Each row of a before or after table is a point. The points were changed in one or more steps. Then noise was added and the rows were shuffled. The steps act on columns, c1 being the first. Name the steps. A step turns or swaps two columns, mirrors them in a line or flattens them onto one, adds a multiple of one to another, or multiplies or shifts one. Angles are multiples of 10 degrees, from the lower column toward the higher: turns from -170 to 170, lines from 10 to 170 but not 90. Use the fewest steps. Two steps may share a column if one is a turn and the other turns, adds or multiplies; they go together, in the order done. Otherwise the lowest column goes first.
In the rows, 128 means zero.

Before (9 x 3):
[[112  82 138]
 [147 160  98]
 [ 96 132  72]
 [202 157 232]
 [ 96 108  88]
 [148 110 134]
 [161 122 145]
 [119 112 201]
 [ 86 109 127]]
After (9 x 3):
[[112  79  99]
 [ 96 124  87]
 [148 125 120]
 [202 120 217]
 [119  55 163]
 [ 97 151  95]
 [162 133 135]
 [147 185 133]
 [ 86  87 112]]
Steps: turn c2 and c3 by 50 degrees; add 0.7 times c1 to c2

Before, 8 rows:
[[112 143 211 148 184 194 152 148 158]
 [186  63 132 112 122 150 119 123 143]
 [119 116 152  87 105 125  91 109  98]
 [140 111 223 200 189 187 127 203 144]
 [134 137 149 110 172 107  78  65 112]
 [127 168 141 112 120  68 112  79 122]
 [155  95  87  98 125 144 135 134  81]
 [ 44 177 163 112 185 102  95 135 169]]
After:
[[130 112 149 145 173 106  80  64 114]
 [188 182 133 164 121 141 118 122 145]
 [ 41  77 163 127 183 118  96 136 167]
 [121 120 209 104 184 194 151 147 156]
 [152 170 226  66 187 182 127 203 146]
 [119 125 152 169 106 128  90 109  98]
 [158 147  87 165 124 138 135 133  82]
 [115  84 142 128 123  68 108  83 121]]
Steps: turn c1 and c6 by -10 degrees; turn c2 and c4 by -160 degrees

Before (14 x 18):
[[128 123 137 132 135 117 121 108 151 119 139 112  89 118 131 132 139 125]
 [ 91 122 129 107 127 118 105 152 131 150 138 128 136 139 127 106 127 119]
 [136 160 176 116 156 123  92 161 127 157 113 119 160 149 141 158 151 141]
 [104 105 150 135 118 125 133 118 161 113 141 127 128 103 115 118 125 114]
 [118 125 127 140 131 114 128 110 158 114 136 131 112 126 112 127 126 155]
 [119 140 145 112 120 102  95 145 112 153 135 158 150 163 134 127 122 103]
 [126 126 146 142 145 142 103 125 109 141 132 111 150 133 125 149 142 145]
 [106 116 151 131 140 128 145 105 130 103 128 120 121 124 124 113 141 137]
 [131 131 143 128 132 121 136 139 127 123 139 111 129 126 103 126 138 129]
 [113 148 134 125 124 127 123 128 143 105 151 128 115 112 136 130 126 131]
 [131 117 149 148 137 150 126 132 141 100 122 121  98 123 119 138 143 149]
 [149 129 147 130 132 156 130 125 136 128 119 103 146 149 136 148 152 151]
 [101 142 138 105 137 129 115 127 137 148 143 146 124 142 111 131 118 108]
 [120  98 140 126 141 133 132 121 130  97 123  99 132 136 118 161 139 149]]
After (14 x 18):
[[105 105 182 134 118 126 133 118 151 113 130 120 129 105 109 130 125 114]
 [130 116 180 149 137 149 126 132 137 100 118 140  99 124 126 134 143 150]
 [107 115 185 131 141 128 146 104 132 104 126 115 123 125 124 138 142 138]
 [119 124 126 139 131 114 128 109 150 112 125 127 112 126 111 124 125 155]
 [101 142 153 103 137 129 117 126 134 149 127 129 124 143 106 111 118 109]
 [120  98 158 125 140 134 133 120 128  97 120 166 133 136 124 152 138 150]
 [129 124 151 131 135 120 120 109 145 119 138 135  88 119 123 144 139 125]
 [126 124 173 143 145 141 101 126 114 138 129 151 151 133 122 141 142 146]
 [151 130 176 130 131 155 131 125 135 129 127 153 146 148 139 149 151 151]
 [119 140 169 113 120 102  94 146 117 153 136 122 151 163 127 100 121 102]
 [135 159 248 116 157 125  92 160 127 157 124 159 159 147 147 131 152 143]
 [112 148 142 127 124 128 121 130 136 104 150 132 114 112 122 128 126 131]
 [ 92 120 131 107 126 119 105 152 129 150 135 107 136 139 121 131 128 119]
 [132 131 166 129 130 121 135 139 128 123 120 129 128 127 103 146 137 130]]
Steps: multiply c3 by 2.5; multiply c9 by 0.7; turn c11 and c15 by -40 degrees; turn c12 and c16 by -100 degrees
